Every row gives one point. The last column is the point's height on a tilted bowl or saddle (a function of degree 2), plus a little noise. Count its main directions that bend up, bend down and stay straight.

Points (16 x 4)
[[ 0.7  0.0 -1.2 -0.3]
 [ 5.0  4.1  2.7 -0.8]
 [-5.7  0.9 -2.9  3.1]
 [-2.1 -9.8  3.8 -0.4]
 [ 5.8 -2.6  1.5  4.3]
 [-1.6  0.7  0.7  0.5]
 [ 4.4 -0.4 -0.1  1.2]
 [ 3.2 -3.7  3.8  4.6]
 [-0.2 -4.5 -0.7 -0.7]
 [ 0.1  0.8  6.4  5.4]
 [-0.4  4.0  6.4  3.6]
 [ 2.0 -2.0  6.4  6.8]
 [ 4.7 -2.3 -4.2  2.0]
 [ 1.9 -8.2 -1.3 -1.1]
 [ 9.0 -4.4  2.1 10.3]
 [ 2.6  3.1 -6.5  0.7]]
Directions: 2 up, 1 down, 0 straight

Points (23 x 5)
[[ 1.4  6.4 -2.2  1.6 -3.6]
 [-3.2  4.6 -3.4 -0.8 -2.3]
 [-1.4  1.6 -3.8 -3.7 -0.6]
 [-1.6  0.3 -1.3  1.8 -0.9]
 [10.3  4.3  0.8 -5.1 -8.0]
 [ 2.5 -2.1 -0.1  2.9 -2.4]
 [ 0.4  1.6 -4.0  1.4 -3.1]
 [-0.4 -0.2 -3.8 -5.9  2.1]
 [-3.1 -2.2 -7.5  3.5 -2.7]
 [-7.5 -2.9 -4.8 -5.1  9.7]
 [ 1.4 -8.0  1.3 -1.1  0.9]
 [ 2.8 -6.0  1.2 -4.5  4.2]
 [ 4.6 -1.1 -3.4  5.0 -4.4]
 [-4.4 -3.6 -7.0 -3.4  5.9]
 [-4.2 -4.2 -2.0 -1.7  3.8]
 [ 1.6 -7.6  3.4  1.0 -2.3]
 [-8.2  5.3  0.5 -1.4  2.3]
 [-2.8  4.2 -4.2  4.1 -2.2]
 [ 6.4 -2.3 -5.9  5.2 -6.3]
 [ 4.1  1.5  2.5 -2.0 -0.9]
 [-2.4  4.6 -3.8  1.0 -2.8]
 [-3.7  0.8 -5.4  3.9 -2.4]
 [-8.0 -1.7  4.6  1.2  1.9]]
Directions: 1 up, 1 down, 2 straight

Points (39 x 7)
[[ -1.7  -6.8   1.0  -5.6   6.8   1.1  -8.7]
 [  2.8  -4.0  -1.4   1.0   6.1   3.8  -0.9]
 [  6.1  -1.9   2.4   1.4   2.3  -4.4   0.2]
 [  6.5  -1.7   2.3  -2.6   6.0  -0.6   1.0]
 [ -4.6  -4.4   3.8   1.0  -5.3  -0.9   6.7]
 [  6.0  -8.0   4.1   5.3   0.3   2.2   0.9]
 [  6.6  -3.5  -9.9   6.1   6.6   4.6   1.2]
 [  0.7  -0.9  -2.7  -1.2  -0.7   5.4  -4.0]
 [  1.9  -0.3  -2.6   1.4   7.3  -0.9  -1.2]
 [  2.7  -0.2   7.2  -1.8  -2.3   1.1   1.7]
 [  3.6   1.5  -0.6  -2.7   1.8  -3.1   0.5]
 [ -0.2   0.8   7.3  -4.4   1.1  -7.9   7.4]
 [ -3.6  -0.9  -2.0   0.6   8.3  -3.7  -3.2]
 [  3.3   3.2  -2.5  -3.1  -6.7   1.6   0.9]
 [  0.6  -1.2  -2.0  -8.9  -1.4   5.1  -5.7]
 [  4.0   5.5  -1.2   1.1   4.7  -3.4   0.2]
 [  1.3  -7.0  -3.2   4.2  -0.2   2.3   0.6]
 [  4.0   1.0  -0.7  -3.5  -3.0  -0.9   1.7]
 [  5.8   3.4   1.0  -2.1   4.7  -6.8   3.0]
 [ -0.8  -3.0  -1.9   2.6   0.2   3.7  -0.7]
 [ -1.2  -6.1  -3.2   1.8  13.1  -6.3 -11.6]
 [  0.2   1.9  -8.2   3.9  -3.7   0.4  -6.4]
 [  2.9   3.2   1.9   0.9  -5.3  -2.7   2.3]
 [  7.2   4.0  -1.5  -2.2   1.2  -0.6   2.4]
 [ -2.6   5.9  -8.2   2.9  -6.1  -2.7  -8.4]
 [ -2.0   1.9  -3.2   0.9  -2.4   2.1  -2.0]
 [  7.6  -0.8   1.3   1.0   0.2  -6.6   1.3]
 [ -3.2   6.6   3.5   0.4  -3.4   1.9   1.9]
 [  0.8   3.6   1.9   0.8  -2.9   4.2  -2.8]
 [  6.4  -2.0  -0.9  -0.2  -3.0   1.4  -1.3]
 [ -5.8   1.9  -4.0  -2.9   0.4   0.8   0.3]
 [  4.0   6.1  -1.1   3.2   9.5  -4.6   1.1]
 [  1.0   1.1   1.4  -0.4   2.7   6.8  -1.1]
 [  2.9  -5.2   1.9   0.4 -10.7   2.1   4.2]
 [ -0.3  -5.0   4.3  -1.0  -1.6  -2.3   1.0]
 [ -4.7  -4.4  -1.9   7.8   1.8  -0.7   4.6]
 [ -1.2   0.8   4.0   3.2  -0.7   2.7   1.0]
 [ -8.5   1.4   1.3   4.9  -1.9   3.7   5.5]
 [  5.5  -3.4  -2.7   2.6  -3.1   4.7  -3.4]]
Directions: 3 up, 2 down, 1 straight

Points (40 x 7)
[[ -6.1  -7.0  -2.5  -1.2  -7.2   0.2  -0.6]
 [  5.8  -8.1  -3.7  -6.9  -2.7   1.3  -0.2]
 [  1.4  -6.7  -0.9  -3.0  -1.5   6.8  -0.6]
 [  2.6  -0.6  -0.8   7.1  -6.4  -1.5  -3.3]
 [ -6.3  -2.1  -2.2   7.5   3.1  -4.1  -6.9]
 [  0.2   6.7   3.3   4.4  -5.3   1.1  -3.1]
 [  4.9   0.7  -0.1  12.0   3.2   5.8 -10.6]
 [  2.3   0.2   3.3   0.4  -4.7  -5.2   0.6]
 [ -6.1  -0.4  -3.3   0.1  -1.1   6.4  -2.6]
 [  4.8  -5.2  -4.1   3.1  -2.7  -2.5  -3.1]
 [ -0.4   4.6  -7.1  -0.6  -1.3   2.1  -3.4]
 [ -2.0  -4.2   1.2  -1.8   3.5  -6.4  -0.9]
 [ -1.1   5.5  -0.8  -2.5  -2.8  -2.2  -0.8]
 [ -3.5   2.0   3.6   0.9  -1.6  -2.4  -0.7]
 [  1.8   0.2   3.4  11.1   2.6  -9.5  -8.2]
 [ -3.9  -2.2   3.5   3.7   0.9   1.0  -1.7]
 [ -2.5   4.0   6.1   2.4   3.5  -0.7  -3.2]
 [ -4.0   3.3   3.0  -0.4  -1.5  -0.4  -0.9]
 [ -8.7  -9.6   0.8  -0.7  -5.6  -5.0  -1.7]
 [  3.0   0.2   3.5   0.1   1.7   0.0  -0.9]
 [  1.5   1.2  -0.9   0.7   1.2   5.7  -3.0]
 [ -0.9   0.7   1.0   3.7   5.2  -1.1  -4.1]
 [  2.4   5.8  -0.6  -4.1  -4.1  -1.0  -0.6]
 [ -0.4  -3.5  -1.3   3.5   3.5   5.3  -4.0]
 [  4.5  -2.2  -1.1   2.9  -1.3  -3.8  -2.1]
 [  9.9  -0.4   0.2  -1.9   2.3  -2.8  -3.1]
 [ -0.8  -2.2  -3.1   4.0   0.9  -3.2  -3.3]
 [  0.4  -0.1   1.1  -0.6   0.9  -4.1  -0.4]
 [  7.1   5.4  -2.2  -2.7   0.4   1.6  -3.6]
 [  1.8   5.0   4.8   3.5  -2.2  -3.7  -2.0]
 [ -5.9  -0.1   2.4   6.6   3.9  -6.5  -5.9]
 [  2.0   1.6   1.4   2.9  -9.0  -0.9  -1.2]
 [ -0.6  -4.8   0.9   7.5   2.5   5.6  -5.3]
 [  0.4   0.3   0.8   1.4  -1.5   4.7  -1.5]
 [ -4.3  -7.7   7.2  -1.1   1.1  -0.8   0.5]
 [  4.3   1.9   4.2   7.5   9.0   4.6 -10.1]
 [ -1.7   4.9   0.1  -3.4  -1.8  -4.0  -0.5]
 [  0.7   0.2   0.1  -2.4   2.4   8.5  -3.0]
 [  4.5  -2.3  -3.3  -0.8  -1.4  -0.6  -1.1]
 [  9.9   2.0   0.0   3.6   5.5   3.2  -8.6]]
Directions: 0 up, 6 down, 0 straight
